Each row is a point. Each copy is the shape, with its points in the same order, turned, moved and blurred by noise. Some copies are also mirrored. Which?

Shape:
[[ 0.27 -0.02]
 [ 0.29 -0.21]
 [ 0.24 -0.36]
 [-0.06  0.01]
 [ 0.06 -0.10]
 [-0.67  0.22]]
Copy 1:
[[-0.26  0.07]
 [-0.36 -0.10]
 [-0.34 -0.21]
 [ 0.04 -0.06]
 [-0.09 -0.08]
 [ 0.66 -0.11]]
Copy 1 is: mirrored
Copy 2:
[[-0.06 -0.30]
 [ 0.18 -0.30]
 [ 0.35 -0.22]
 [-0.04  0.03]
 [ 0.08 -0.13]
 [-0.27  0.61]]
Copy 2 is: mirrored
Copy 3, 6 rows:
[[ 0.12  0.37]
 [ 0.31  0.31]
 [ 0.45  0.14]
 [-0.03 -0.03]
 [ 0.20  0.11]
 [-0.46 -0.50]]
Copy 3 is: only turned
Copy 4 (6 x 2):
[[ 0.28 -0.26]
 [ 0.08 -0.35]
 [-0.09 -0.42]
 [ 0.13 -0.01]
 [ 0.02 -0.14]
 [-0.09  0.59]]
Copy 4 is: only turned

Shape:
[[ 0.32 -0.15  0.03]
 [-0.17  0.34 -0.26]
 [-0.04 -0.37  0.13]
 [-0.22 -0.58 -0.16]
 [-0.19 -0.52 -0.20]
 [ 0.19 -0.14  0.00]
 [-0.13  0.24 -0.08]]
Copy 1:
[[ 0.16  0.24  0.18]
 [-0.48 -0.18  0.22]
 [ 0.37 -0.08 -0.07]
 [ 0.43 -0.41  0.04]
 [ 0.37 -0.42  0.13]
 [ 0.16  0.12  0.21]
 [-0.28 -0.10  0.08]]
Copy 1 is: mirrored
Copy 2 (7 x 3):
[[ 0.24 -0.26  0.11]
 [-0.24  0.30 -0.16]
 [-0.10 -0.46  0.11]
 [-0.33 -0.61 -0.25]
 [-0.34 -0.51 -0.27]
 [ 0.12 -0.23 -0.04]
 [-0.18  0.17  0.02]]
Copy 2 is: only turned
Copy 3, 7 rows:
[[ 0.30  0.13  0.12]
 [-0.05 -0.37 -0.28]
 [ 0.17 -0.09  0.47]
 [ 0.37 -0.41  0.53]
 [ 0.37 -0.44  0.44]
 [ 0.23  0.05  0.14]
 [-0.09 -0.23 -0.11]]
Copy 3 is: only turned

Shape:
[[ 0.43 -0.22 -0.08 -0.03]
 [-0.07  0.08 -0.04  0.19]
 [-0.16 -0.07  0.17 -0.03]
 [ 0.44 -0.27 -0.35 -0.16]
 [-0.05 -0.36 -0.03  0.40]
 [-0.15  0.09  0.08  0.12]
 [-0.14  0.11 -0.53  0.20]
 [ 0.08 -0.06  0.13  0.24]
 [-0.17  0.07 -0.90 -0.57]]
Copy 1 (9 x 4):
[[ 0.23  0.17  0.19 -0.06]
 [-0.16 -0.11 -0.13  0.13]
 [-0.37 -0.03  0.10  0.06]
 [ 0.32  0.24  0.04 -0.31]
 [ 0.00 -0.45  0.16 -0.04]
 [-0.30 -0.09 -0.11  0.17]
 [ 0.01 -0.19 -0.52 -0.16]
 [-0.07 -0.16  0.11  0.21]
 [-0.13  0.42 -0.66 -0.72]]
Copy 1 is: only turned
Copy 2:
[[ 0.24 -0.35 -0.14 -0.39]
 [-0.15 -0.09  0.04  0.06]
 [ 0.15  0.08  0.16  0.09]
 [ 0.26 -0.34 -0.46 -0.35]
 [ 0.13 -0.46  0.13  0.22]
 [-0.07 -0.01  0.13  0.10]
 [-0.31 -0.17 -0.39  0.20]
 [ 0.03 -0.24  0.22 -0.06]
 [ 0.04  0.30 -1.03  0.08]]
Copy 2 is: mirrored
